Every row gives one point. To make a cloud, some directions were put in groups of two or more. Within a group, all points are equally far from the middle, so they leave a hole (a ring in 2 directions, a hollow ball in 3). The other directions are filled evenly. Then the cloud was stretched, turned, moved and blurred a little. How many holes are there, and how many directions does each take, smallest first?

Cloud (15 x 2):
array([[ 21,  54],
       [-22, -28],
       [ 26, -16],
       [-12, -30],
       [ -9,  59],
       [-54,  16],
       [ 42,   6],
       [-29,  52],
       [-13, -28],
       [-32, -23],
       [-53,  24],
       [-37,  46],
       [-52,   2],
       [ 41,  34],
       [  2,  60]])
Holes: 1 (2)

Cloud, 20 rows:
array([[  3,  27,  58],
       [ -2,   0,  60],
       [-35,  36,  31],
       [ -6,   3,  60],
       [ 50,  14,  18],
       [-45,  -2,   7],
       [ 23,  15,  57],
       [-15,  10, -42],
       [ 15, -34, -14],
       [ 45, -17,  17],
       [-15,  50, -22],
       [-29, -20,  29],
       [-40, -11,  -1],
       [-24,  52,  -9],
       [ 19,  26, -40],
       [ 14,  16,  60],
       [ 17, -23,  46],
       [  0,  59,  -9],
       [-14, -30, -16],
       [ 17,  14,  59]])
Holes: 1 (3)

Cloud, 22 rows:
array([[ -9, -17,  28],
       [ 22,  28,  13],
       [ 29,   5, -11],
       [-28,  20,   2],
       [ 29,  34,  26],
       [ 40, -13,   7],
       [ -7,   7,  42],
       [ 27, -33,  26],
       [-23, -22,  31],
       [  3,  50,  15],
       [-14, -37, -10],
       [ 17,  16, -24],
       [ 60, -15,  -4],
       [-17, -56,  -1],
       [ 13, -23,  26],
       [ 44,  -5, -11],
       [ 25,   4, -12],
       [-30, -36, -29],
       [ 31,   3,  45],
       [ 30, -20,   2],
       [-10,  10, -17],
       [ 16, -22, -15]])
Holes: 0

Cloud (29 x 4):
array([[-14,  -8,  17,  39],
       [  6, -28,  14, -14],
       [-11,  51,  -7, -11],
       [  4,  42, -25,  15],
       [-35,  38,  10,  53],
       [ -3,  16,  13,  36],
       [ 27, -54,  12, -14],
       [ 27, -27, -24,  12],
       [ -7,  10, -22,  16],
       [ 45, -11,  17,  10],
       [-26,   9,  -7, -19],
       [ -8, -44, -12,  52],
       [-59,  -9, -23,   0],
       [ 35,  34, -41, -18],
       [  3,  -7, -60,   8],
       [ 38,  20, -16,  -1],
       [ 40, -38,  -1, -14],
       [-14,  43, -41,  -4],
       [ 41,   1,  47,  16],
       [ -2,  23, -17,  29],
       [ 22, -49,   9, -28],
       [ 35,   3,  11, -30],
       [ 19, -30, -38,   6],
       [ 44,  -7,  10,   6],
       [ 20,  28,   5,  18],
       [  6, -41,  19,  24],
       [-31,  -1,   3,  -5],
       [-35, -10,   2,  29],
       [-27,  14,  49,   8]])
Holes: 0

Cloud (32 x 4):
array([[-49,  11,   2,   4],
       [ 20,  17, -39, -30],
       [-27, -32, -17, -14],
       [ 21,  15, -15,  44],
       [-17,  -6, -36, -36],
       [ 30,  -3, -32,  23],
       [ 31,  30,  25, -47],
       [  6,  35, -46,  -2],
       [ 60,  -3,  20, -22],
       [ 18,  35,  45, -20],
       [ 44,  46,  17,   4],
       [-36,  22, -34, -22],
       [-37,  32, -34,  -2],
       [-22, -34,  -1, -26],
       [-10, -31, -13, -39],
       [-11, -11,   1, -56],
       [-50,   3, -10, -13],
       [ 50,  27,  25,  14],
       [ 42,  36,  21, -37],
       [ 13,   8, -24,  43],
       [-40,  31, -23,  20],
       [ 15, -39, -14,  -3],
       [ -3,  18, -49,  21],
       [  3, -23, -31, -33],
       [-13, -19, -35,  21],
       [ -6,  22,  46, -15],
       [ 40,  37,  38, -15],
       [ -7, -34, -27, -16],
       [-11, -17,  36,   0],
       [ 59,  23,  -3, -15],
       [-35,  32, -37,  11],
       [ 38, -32,   2, -27]])
Holes: 1 (4)

Cloud (52 x 6):
array([[-39, -15, -36,  -5, -18,  11],
       [-55,  14,   5,  21, -14, -21],
       [-21, -25, -31,  34, -38,   4],
       [ 13, -14,  21,  35, -17,  37],
       [  4,  -2,  11,  49, -32,  26],
       [  4,  -1,   9,  47,  27,  34],
       [ -7,  10,  38,  -6, -41,  15],
       [-22,  20,  17,  41, -41, -11],
       [-44,  30,   1, -24, -31,  -4],
       [  7, -11, -44,  24,  32,  -5],
       [-12, -33, -15,  -9, -38, -14],
       [ 14, -24,  11,   7,  31,  34],
       [ 17,  -7, -47, -17, -22,  14],
       [ 29,  25,  25,  27,  -7,   7],
       [ 25, -19,  40,   6,  13,  -9],
       [-39,  22,  28,  53,   9,   6],
       [  7,  59, -10,  12,  16, -14],
       [  5,   9,  48,  16,  29, -19],
       [ -7,  12, -25,  58,  -4,  30],
       [-51,   2,  26,  29,   2, -20],
       [ 18,  29,  40,  31,  11,  -6],
       [ -8, -40,  35,   6, -28,  12],
       [  4, -39, -25,   6, -11, -26],
       [  2,  43, -18,  21,  -7, -35],
       [ 24, -36,  31,   8,   4,  19],
       [ 18, -20,  33, -23, -11,   7],
       [  7,   6,  -9,  16,  -9,  50],
       [-27,  43, -10, -17, -15,  23],
       [ 31,   1, -47,   8,  11,  15],
       [ -9,  51,   1,  13,   6,  28],
       [  0, -46,  12,  21,  -5, -23],
       [-15,  17,  26,  48,  34,  11],
       [-46,  12,  21,  33, -12,  36],
       [ 24,  -5,   1, -18, -26,  30],
       [-17,  -7,   5,  23, -57,  13],
       [-44,  -3,  37,  40,  16,   5],
       [  3, -54,  24,  10,  -3,  -4],
       [ -2,   3,  13,  -8,  20,  41],
       [  6,  17, -51,  24,  -5,  23],
       [ 18,   6,  -7,   8,  26,  37],
       [-20,  14,  46,  -7,  17,  24],
       [ -7, -42,  20,   8,  30,  25],
       [ -8, -23,  40,  36, -12, -15],
       [-22, -29, -31,  30, -37,   2],
       [-30,  13,   2, -43,   0,  -1],
       [-20, -31,   0,  -4, -33,  40],
       [ 45,   2,  18,   3,  13,  -4],
       [-32,  33,  30,  36,   0,  28],
       [  9, -55,  12, -13,  -3,   0],
       [ 10, -14,   8,  60,  -5,  29],
       [-17,  32, -47,   7,   4,   2],
       [ -1,  11,  27,  14,  44,  18]])
Holes: 2 (2, 4)

Cloud, 52 rows:
array([[ 12,  32,   8,  48,   9,   5],
       [ 29,   6,  29, -16, -29,  -3],
       [ -3,  15,  34,  -1,  46,  -7],
       [-18,  28,  23,  33,  22, -19],
       [ -8, -32, -25,  18, -16, -12],
       [  8,  14, -19,  13, -18, -37],
       [ 35,  21,  25,  36,  -3,  -1],
       [ 37, -15, -10,  -2, -15,  41],
       [ 19, -19,  13, -26,  15, -33],
       [ 44,  22,  20,  19, -18, -10],
       [ -9, -21,  34,  28,  -7, -24],
       [-35,  -7,  19,  26, -15,   8],
       [-13, -20,  44, -21,  15,  -4],
       [ 17,  18,  14,  53,  10,  11],
       [  8,  22, -14, -21,  13, -31],
       [ 23, -24, -39,  31,  -2,  12],
       [  3,  22, -15,  11, -26, -26],
       [-15,  11,  -5,  41,  12,  38],
       [ -3,  -6,  26,  17, -35,  10],
       [ 10,   5,  41,  31,  -8, -17],
       [-28,   6,  -7,  21, -16,  34],
       [ 17,  18, -31, -10,  25,  27],
       [ -5,   4, -17,  29,  52, -18],
       [ -9,  -9, -22, -36,  -2,   2],
       [ 48,  20,  21, -14,  -7,  -7],
       [  1, -47,  13,  10,  -9, -15],
       [-27, -19, -37,  -2,   5,  -1],
       [  1,  35,  30, -12,  20,  -3],
       [ -7,  32,  26, -21,   5,  -4],
       [ 20, -48,   3,  21,  22,  21],
       [ -6, -16,  30, -22,  -5,  42],
       [  1,  39,  11,   8,  34,  16],
       [ 10, -16, -28,  49,  30,  -6],
       [ 16,  10, -15,  -9,  41, -28],
       [ -9,   0,   0,  33,  23, -45],
       [ -5, -36, -18, -18,  34,  22],
       [ 16,  -9,   9, -35, -25,  23],
       [-11,  -4,   1,  24, -31,  29],
       [ -7,  -5,   7, -18,  32, -36],
       [ -5, -17,  40, -21, -10,  29],
       [-23, -22, -26,   8,  43,  16],
       [ 20,  16,  36,  26, -17, -13],
       [  1,  -4, -11, -38, -11,  30],
       [ 12,  14, -35,  28,  30, -26],
       [ 23,  32, -20,  26,  -5, -29],
       [  7, -55,   7,  13,  10,  20],
       [  8, -40,  23,  17,  18,  37],
       [-51, -16,   8,  10,  13,  -1],
       [ 19,   2,  16,  49,   9,  27],
       [ 60,  11,  -1,   9,   1,  14],
       [ 54,  19,   5, -13,   7,  -3],
       [ -4,  28, -17,  -3, -13, -25]])
Holes: 3 (2, 2, 2)

Cloud:
array([[  2,   8,  14,  22, -44, -15, -10,   6],
       [-18, -27, -19, -40,  22,  20,  12, -17],
       [  2,  14, -16,   1, -26,  47,   1,   5],
       [-32,  27, -14,  -8,  40, -36,  10,  -6],
       [ -8,  34,   9, -29, -13,  13,  15, -23],
       [  7, -46, -10, -25,   6,  22, -16, -10],
       [-19,  11,   1,  -3,  -8, -13, -28,  55],
       [ 31,   5, -30, -25,  53,  18,  -6,   8],
       [-15,  10,  -6,  -3, -24,  42,   6,  33],
       [ 23,  11, -15,  -5,  40,  21,  -9,  38],
       [-41,  38,   6, -18,  35,   6,  -8,  11],
       [-12,  14,  24,  -8,  36,  33,   1,  25],
       [ 33, -13, -45, -20,  34, -16,   8, -10],
       [-11,   7,  -2, -53,  31,  14,  26,  25],
       [-23, -38,   1,  26,  20, -21, -19,  26],
       [-13, -28, -21,  12, -28,  26,   0,  19],
       [ -8,   6,  15, -18, -13, -15,  19, -14],
       [ -1,  -5,  33, -13, -24,  -5,  -4, -29],
       [ 10, -13,  13,  -9,  20, -50, -21,  22],
       [ 15,   1,  19, -14,  27, -12,  23,   8],
       [ 14, -17,  -7, -37,  -5,  -1,   2,  39],
       [ 27,  23,   1,  16,  14,  -5, -11,  35],
       [ -6, -29,   4, -17,  28,  -7,   8, -38],
       [-30,  16,  13,   1,  28,  19,  42,  26],
       [ -4,   8,   1, -52,  13, -14, -18,  29],
       [ -9,  16,  17,  -3,  30,  38,  35,  16],
       [-17,   3,  11,  38,  26, -13, -19,  12],
       [-44, -15,  37,  -5,  32, -11,  -8,  24],
       [ -9,   4,  10,  -4,  11,  19, -43, -13],
       [ 15, -41,   9,  11,  -7,  -8,   1, -25],
       [ -6,  17, -14,   7,   7,  16,   6,  60],
       [ -9, -17,   6, -27,  47, -21,   0, -28],
       [  2, -34,  -7, -42,  12,   8, -15, -26],
       [ -9, -21,   0, -19, -15,  39,  12,  30],
       [  7, -23,  -4,  37,   0,  10,  -1, -13],
       [-15,  27, -23,  10,  26, -28,  -5,  23],
       [-35,  32,   8, -18,  36, -31,   8,   9],
       [-11,  20,  43,   3,  28,   9, -28,   6],
       [ 11,  10,   0,   5,   3,   7,  14, -44],
       [ 19, -36,   8,  19, -24,  19,  -3,  35],
       [-26,  19,  25,  -1,  20, -11, -35, -23],
       [-12, -11,  17,  10,  14,  28,  -9, -34],
       [ 10,  -5,  24, -12,  19,   3,  25,   2],
       [ -4,  12,  40,  25,   7,  14,   2,  15],
       [-27,  19,  21,  10, -14, -28,   1,  25],
       [ -6, -19,  -7,  -4,  15,  16,  48, -17],
       [ 21,  20, -23,   3,   5,  44,  25,  41],
       [  8, -10, -34, -23,  50, -22,  17,  40],
       [ 12,  36,   7, -29,  53,  21,  -3,   2],
       [  4, -32,  -5,  15,  26,   3,  15, -22],
       [ 25,   5,  11,  -6,  -2, -23, -43,  32],
       [  7, -10, -26, -47,  -6,  22,  29,  16],
       [-40, -21,   3, -12,  31,  15,   3, -13],
       [ 34,  14, -11, -15,  34,   6, -21,  25],
       [ 29, -25, -34,  -3,   5,  10,  36,  -1],
       [  0,  45, -16,  15,  10,  -4,  16,  41],
       [  5,  10,  22,  -3, -34,  37, -25,  11],
       [-15,   0,   9,  41, -29,   3,  -5, -13],
       [  0,  -8,  23, -10, -14,  19, -27, -44],
       [ -8,  36, -38, -32,  28,  -3, -11,  10],
       [  0,  22, -15, -12,  16, -39,  -6,  35],
       [-50,  13,  29, -10,  13,  -8, -39,   9],
       [ -6,  19,   4,  11,   0,  13,   7, -44],
       [-24, -42,  26,  -2,  -9,  31,  -7, -19],
       [ -4,  31,   1,  -2,  -6,  16,  20, -40],
       [ 12,  11,   5,   7, -10,   2,  13, -36],
       [ 34,  -3,  -2,  -7,  36, -28, -10,  23],
       [  7,  -7,   6, -10,  23,  -2,  42,  14],
       [-51,  -3,  13,  17,  19, -24, -13,   2],
       [-48, -13,   2, -29,  12,  -4, -26,   1],
       [ 23,  16, -38,  12,  17,  -4,  -1, -14],
       [ -9,  10,  -4,  32, -38,   8,   6,  22],
       [  2,   2,  38, -26,  28, -10, -43,  -8],
       [  3,   2,  17,  -6,  -9,   7,  -1, -47],
       [-29, -12,  -9,   7,  41, -28,  10,  25],
       [-37,   7,  25, -36,  11, -23, -39,  13],
       [ 19,   3, -16, -29,  20, -20, -39,   5],
       [-15,  -1,   6, -20,  34, -42,  -9, -22],
       [ -1,  -5,  -8, -54,  58,  -2,  -1,  -9],
       [-19, -20, -41, -13,  -8,  10,   7,  11],
       [ 24, -23,  -7, -22, -11,  13, -34, -24],
       [ 12, -20,  -8,  10,  29,   9, -29,  30],
       [ -7,  35,  -9,   1, -14,  -9,  31,  -5],
       [-28, -27,  -5,  17,   6,   6,  26, -11],
       [ 34, -12,   1,  -3,  30, -24, -26,  24],
       [-32,  -5,  25, -40,  -5,  -4, -13,  31],
       [ -2, -10,  12, -15,   1, -10,  -6, -50],
       [-30, -15,  11, -46,  26, -21, -29,  -5],
       [ 16,  -1, -34, -48, -14,  13,  14, -11]])
Holes: 3 (2, 2, 3)

Cloud (95 x 9):
array([[-31, -30, -29,  -3,  -6, -34,  16,  11,  32],
       [-30, -26,  -9,  -2,  -2,  -9, -14, -29,   0],
       [ 14, -38,  16,  15,  23,   2,  34,  22,   6],
       [ 12,  -2,  -2, -41,   5,  -8,  -9,  30, -31],
       [ 10,  -5, -16,  18,   7,  15, -24, -23,  29],
       [ 46, -24, -14, -10, -20,  14,   8,  20,  -5],
       [ -2,  32,  10,  25,  -2,  -9, -25,  30, -15],
       [ 12, -25,   3,  38,  -1,  27, -12,  29,  44],
       [ 19, -31,   9, -32,  39, -16, -11,  28,  15],
       [-20,  -7,  12,  19,   7,  29, -31,  15, -19],
       [ -6, -23,   5,  -4,  18, -23,  15, -11, -35],
       [-16,  -8,  15, -11,  -6, -19, -32, -30, -15],
       [ 10,  20,  -5,  16,  17, -15, -35,  25,   7],
       [  5, -28,  16,  29,  -4,  22,   3,  29,  45],
       [ 15, -31,  27,  14,  -2,  20,  34,  -5,   5],
       [ 48, -34,  -4, -12,  11,  19,  17,  -7,   5],
       [ 24, -36,   7, -31,  -1, -32,   0,  41,  -7],
       [ 46, -24,  16, -30,  24,   0,   6,  26,  -2],
       [ 24,   2,   5, -11,  38,   7, -20, -15, -31],
       [ -5,  14, -35,  12, -11,   8, -17, -22,   9],
       [  9, -36, -15, -28,  36, -28,  -1,  19, -15],
       [ 20,  35,   1,  28,  19,   2, -21, -11, -26],
       [-22,  -6,  -9, -32,  18,   6,  -6, -25,   9],
       [ 29, -15,   3,  -7, -29,  42, -19,  -1,   3],
       [-12,  -9,  32, -16,  13, -31,  -9, -21, -27],
       [ 16, -45,   4, -34,  -4,  -9,  39,   0,  22],
       [ 20, -12, -16,  47, -13,  25,   1,  36,  24],
       [ 26, -40,  21, -15,  20, -17, -22, -12, -23],
       [ 10, -17,  29,  35, -17,  -5, -32,  48,  17],
       [  0,  34,  32, -13,   5,  12, -11,   9, -27],
       [ 28,  -7,  14, -45, -10, -17,  18,   7, -25],
       [ -7,  -7,  34,  -5, -19, -15, -27, -17, -25],
       [  5, -20,  37,  -9,  27,  29, -12,  21,   1],
       [ -4,  21,  26,  -5, -23,  18,   3,  22,  31],
       [-10,  14,  19,  20, -44,   0,  21,  -1,  17],
       [  4, -21,  19,  -1,  32,  18, -17,  42, -10],
       [ -1,  30,  36,  19,  -7, -17, -17,  19,   6],
       [ 17,  20,   6, -26, -19, -21, -24,  21, -14],
       [  1, -20, -34, -20,  31,   0,  23,   2,   1],
       [-11, -25, -23,  18,  -5, -19,  -5, -31,  17],
       [ -4, -13,  22,   6,   8, -22,   2,  60,   2],
       [-15, -16,  18,   9,   7,  19, -24,  42, -13],
       [ 11, -25,  28,  23, -18,   8,  21, -19,  21],
       [ 14,   4,   3,   0, -29, -46,   6,  14,  -9],
       [-18, -27,  25, -24, -33,  -1,  -5,  10,  -5],
       [ -2,   8,  46,  -3,  -1,  -4,   0,  33,  30],
       [  0, -14,   2,   9,  36,  25, -38,   2,  -3],
       [ 22, -44,  19, -34,   4, -18, -18,  30,  10],
       [  0, -17, -12,   5,  19,  45,  -5,  -9,   3],
       [ -8,  20,  28,  -1,   1, -19,  36, -23, -20],
       [  8,  15,   5,  -6, -20,  42,  -7, -17,  -2],
       [ 28, -29, -16, -11,  44,  -9,  -6,  17,  -8],
       [-14,  27, -13,  38, -10,   8,  12,  -5,   1],
       [ 14, -39,  25, -42,  17, -17,  -7,   7, -19],
       [ 20, -32,  -3, -13,  -5,  45, -11,   9,   8],
       [  5, -33,   5, -25, -14, -28, -24,  45,  -9],
       [ -4, -37,  31,  -3,  -1, -37, -11,  28,  27],
       [-47,  -1, -11,   9, -25, -29,  -7,  -6,  15],
       [  8, -18,  -4,  20, -43,  -3,  12,  17, -14],
       [  9,  35, -12, -14,   8,  -9,  -4,  12, -29],
       [-16, -18,  -2,  22, -32, -25, -46,  32,  -9],
       [ 29, -27, -22,  -6,  40, -10,   1,  18,   0],
       [ 15, -32,  39, -19,  12, -24,  42,  14,   2],
       [-23,   1,  10, -20,  20,  23, -14,  27, -12],
       [-19,   6,   5,  33, -40,  23, -20,  22,  -2],
       [-30, -21,  -6,   7,  -9,   7,  32,  31,   9],
       [ 30, -29,   5, -25,   0,  -3, -26,  19, -37],
       [ 25, -10, -10,  35, -15,  31,   8,  37,   0],
       [  6,   4,  -1,  11,  32,  10, -12,  25, -32],
       [ 31,  -9,  -2,   7,  11,   3, -31,  55,  -2],
       [  8, -11,  35,  -5,  -8,  13,  50,   0,   4],
       [ -6, -11,  31,   8, -46,   1,   4,  -3,  18],
       [-29,   3,  12,   3,   8, -25,  46, -28,  20],
       [ 31, -23,  16,  11,  -5, -43,   9,   1,  10],
       [ 15,   6,  29,   4,  18,  32, -32,  -7, -25],
       [-13, -11,  19,  -1, -15, -44, -23,   1,  25],
       [ 31,  -1,  12, -10, -30,  21, -46,  17, -13],
       [  2, -16,  -3,  13,  22,  41, -24, -13,   6],
       [ 32, -29,  11, -32,  22,  -8,  -8,  42,   4],
       [ -6, -26,  12, -18,  23,  26,  -9,  44,  17],
       [ 15, -44,  17, -22,   2,  -7, -22,   1,  19],
       [ 38, -12,  14,  13, -19,  27, -43,  33,  20],
       [-30,  12,  11,   9, -41, -18,  12, -15,  18],
       [  4, -26,  -5,  22,  25,  39, -22,  -1,  18],
       [-18,  15,   3,  31,   3,  -7,  27, -21,  18],
       [ -9, -33, -15, -11,  22, -44,  16,  17, -11],
       [ 11,  12,  12, -34,  41,   1,   4, -12, -28],
       [-14,  18, -20,   7,   0,  -1, -43,   8,   7],
       [-39, -21,  11,   9,  21, -38, -16,  14,  11],
       [ 16,  -2,  36,   3,  -4,  11,  38,  -8, -16],
       [-17, -18, -14,  -6,  -5, -35,  27,  24, -14],
       [ 15,  32,  -4,  10, -26,  18,  12,  -2,  23],
       [  8,  -2,  -6,  22, -10, -52, -27,   5, -12],
       [ 21, -20,  43, -10, -17, -31, -11,  10,  -3],
       [ -6, -14,  33, -24,  30, -39,  32, -20, -11]])
Holes: 3 (2, 2, 4)
